Each row is a point. Two turns around zero, p and q, are shown by what they do to some points. Where does a point land after both, in the order given? Backwards means that the second turn is done in reverse. Each puzzle has new turns, and all numbers are rounded.

Turn p:
[ 39  35 -12] => [ 28  30 -35]
[-35   4  27] => [-36  10  24]
[  3 -24   2] => [ 10 -17  15]
[ -7 -16 -17] => [ -1 -24  -4]
Turn q:
[ 43  -5 -31] => [ 27  34 -30]
[-25   2  48] => [-10 -49  20]
[ -8 -11 -21] => [-17  17  -8]
[ 23 -20   0] => [ 10  -1 -29]
[-21  24  16] => [ -3 -13  33]
[-12  11 -12] => [-7 12 14]
Where do these land?
q, then p: [28 21 -6] => [ 27  20 -10]
q, then p: [36 -2 -8] => [ 24   4 -28]
p, then q: [-36 -11 -16] => [-40  -7  -7]
q, then p: [-28  -8  30] => [-11 -25  31]

Turn p:
[ 23   4 -10 -11] => [-10  -3 -25   3]
[  7  10 -18  -1] => [-12   3  -9  15]
[-12  -4  20   4] => [ 17   2  13 -11]
[ -7 -48 -14   4] => [-30 -25  24 -22]
[ 8  5 10 23] => [ 18 -16   2  11]
[-19  33  11 -17] => [17 39 -3  6]
Turn q:
[ -9  22 -19  15] => [  2  24   4 -24]
[-12  22   7   2] => [  6   1  21 -15]
[-15  24   0  28] => [  2  28  25 -13]
[  0 -23   4  -4] => [-13  -9  -8  16]
[ 29 -21   8 -15] => [ 11 -18 -22  25]
[  9 -24   0 -26] => [ -7 -26 -22  11]
Where do these land?
q, then p: [10  1  8 -8] => [ -3 -14  -3  -2]
p, then q: [ 23 -13  32  23] => [  1 -12 -36  29]
q, then p: [-15   9  25   9] => [ 28  -3   4 -15]
p, then q: [-14 -21 -30 -26] => [-22 -15  28 -26]
p, then q backwards: [-6 -6 -7 24] => [-5 -3 25 -4]
q, then p: [ -7  26 -13   2] => [  1  18 -22 -10]
p, then q: [  9   3 -16 -23] => [-12   6   1 -27]

Turn p:
[ 23  -8 -29 -11 -20  24] => [ 42   9 -11   9 -18 -15]
[ 37 -24  -9  20 -31  13] => [51 19 -4 14 13 14]
[-24  27   0 -11 -13 -21] => [-31   4  13  12 -27   6]
[ -2 -11   8 -14 -25  15] => [ 14  -6 -20   8 -16  17]
[  3  -8   9  12  48 -21] => [-16 -17  22 -24  36 -13]
[  0 -15 -20  24   1  25] => [ 16  10 -20  16  21 -19]
[-39  17  13 -26   8 -28] => [-47 -24  13   1 -23   6]
[ 4 21 28  7 32 -7] => [-27   6   7 -37  15   3]
Turn q:
[ 19 -23   5 -29  35 -16] => [ 21 -32  13 -18  28 -21]
[-19 -10  18   8 -38   7] => [-35  -7 -20   5 -17  17]
[-13  34   9  -5  -7   9] => [  8  17 -19  -7 -28  -4]
[ 15  -9 -26 -25   8  -5] => [ 27 -21  13  17   8  -6]
[-14  12 -17  14  15 -26] => [ 18  24 -12   2  24  10]
[-26   4   7  22 -11  34] => [-20  16   5 -11 -29  29]
[ 47 -31 -10 -21  22 -10] => [ 11 -33  34   8  30 -31]
[-11  23  13  37 -23   7] => [-29  38 -13   2 -16   7]
Where do these land?
p, then q: [-27 -28  19 -12 -37  22] => [-10   8  42  31  -6  31]
p, then q: [ 5  8 18 20 29 -3] => [ 30  -8  -7 -26  -1   2]
q, then p: [  7 -15 -29 -27 -10   1] => [23  3 -4  3 35 12]
q, then p: [ -7  33   2  13  -3 -38] => [ -7  23  26  -1  -9 -37]
p, then q: [ 24   9  30 -33   2  17] => [ 13 -38   2  23 -28  -8]
q, then p backwards: [ 25  20  -9  14 -18  -4] => [-14  15 -30  16  -9   2]
p, then q: [  2 -26 -28  25  27 -15] => [ -1   7   3 -31  43 -14]
p, then q: [-40  18  16 -25   6  24] => [ 10 -11 -16  29  -3  45]
q, then p: [ 11 -20 -20  25   3  -4] => [-23   4 -14 -19  22   1]

Turn p:
[ -8  -3   9  15   9  33  32 -28] => [-19  29  16  26  24 -17   1 -18]
[ 12  -5 -28  14 -28  -7 -35   1] => [ -7 -38 -22   5 -17 -11 -22  18]
[ 23   6   8   5  18   1  14 -36] => [  6  -3  32  20  -1 -16   5 -27]
[ -6 -35  24  -5  -6 -28  12  26] => [  2   3  24 -14   7  33   7  39]
[ -1  21 -31 -25   0  -2   7  -2] => [ 11 -11 -23  -1   6  16  -7 -31]
[ 11 -18 -10 -20 -22  28  -4  -9] => [-22   6  -6  21 -18  16 -26  -6]
[ -5  21  11  43  15 -23  32  17] => [ 23  -3   5   5  38 -18  43  17]
[  0 -27  23  26  19  31 -31 -12] => [-12  29  21   0 -20 -41 -21  21]
[ -9  16  32  -4 -21 -26 -10  20] => [-11 -11  -3 -27 -12  13  37  18]
[ 19  28 -14 -24   0 -25  -1  30] => [ 34 -20 -24  -7 -14  26  19  -8]
[-35  -3 -25 -26  17  17 -16  -8] => [ -4  17 -19 -28   7   0 -37 -24]
Turn q:
[  1 -26 -21 -23  12  -8  25 -18] => [  4  -3  -8 -34 -11  22  19 -25]
[  9  18 -29 -48  23   0   8 -18] => [ 22 -37 -30 -29  15   9  -1 -25]
[-34 -16  -3  16  15  10 -11 -36] => [ -9  23 -18 -16 -30 -32  -4 -16]
[ -5  23  14  19 -15  -5   9  19] => [-2 14  0 16 14  5 -8 33]
[32  6 -7  7  9 -3 -4  9] => [-11 -19  18  -5  22  -3   5   3]
[-14 -15  36  22  -1  28 -15  28] => [-30  21   8  48  -9  -5 -11  -4]
[  7   6  -9  18 -27   8  -7  40] => [ -8 -11  10  34   4   3  20  32]
[ 26  38  13   8 -18  -5  19   5] => [15  8  7  4 45  5 -3 26]
[ -1   2 -20 -34  36 -33   1 -12] => [  6 -33 -10 -44  -9  16 -21 -14]
[-20 -36  25  15 -34   7 -26 -17] => [ 13  35  24  25 -39 -21   5 -10]
Where do these land?
p, then q backwards: [ 13   9  -2 -13  13   2  10 -32] => [ 16 -22  15 -16   5  12 -16  -9]
p, then q backwards: [-43 -45  21   7   8 -37 -15 -21] => [ 39   9   3  33  27 -54   2  -6]
q, then p backwards: [ -6 -28 -22 -12 -27  14   1 -22] => [22 39 20 -8 17 -2 -1 10]
p, then q backwards: [-21 -18  19 -24  31  33  25  13] => [ -5 -12  46  14 -12  -2  39 -20]
q, then p: [ -3  17  13 -16 -10 -16 -12  14] => [  6   3  -2   8 -24 -13  -7  23]
p, then q: [ -6  35  -8  -5   7  17 -14  42] => [ 16 -30 -13 -20  17   6  36  17]
p, then q: [ 15  22 -17  20   9  -9 -28  -5] => [ 11  -8  33 -22 -15  12  14   4]
q, then p: [ 19  10  -8  16 -15 -46  13  17] => [ 10  42  -8  -4 -22  24  15  20]
p, then q: [ 44 -16   7   7  13  37  19  -9] => [ -7  28  22   6  21 -31  -8  38]
p, then q backwards: [-12  13  -2  21 -30   5   2   4] => [ -3  13 -20  16  11  21   5  16]
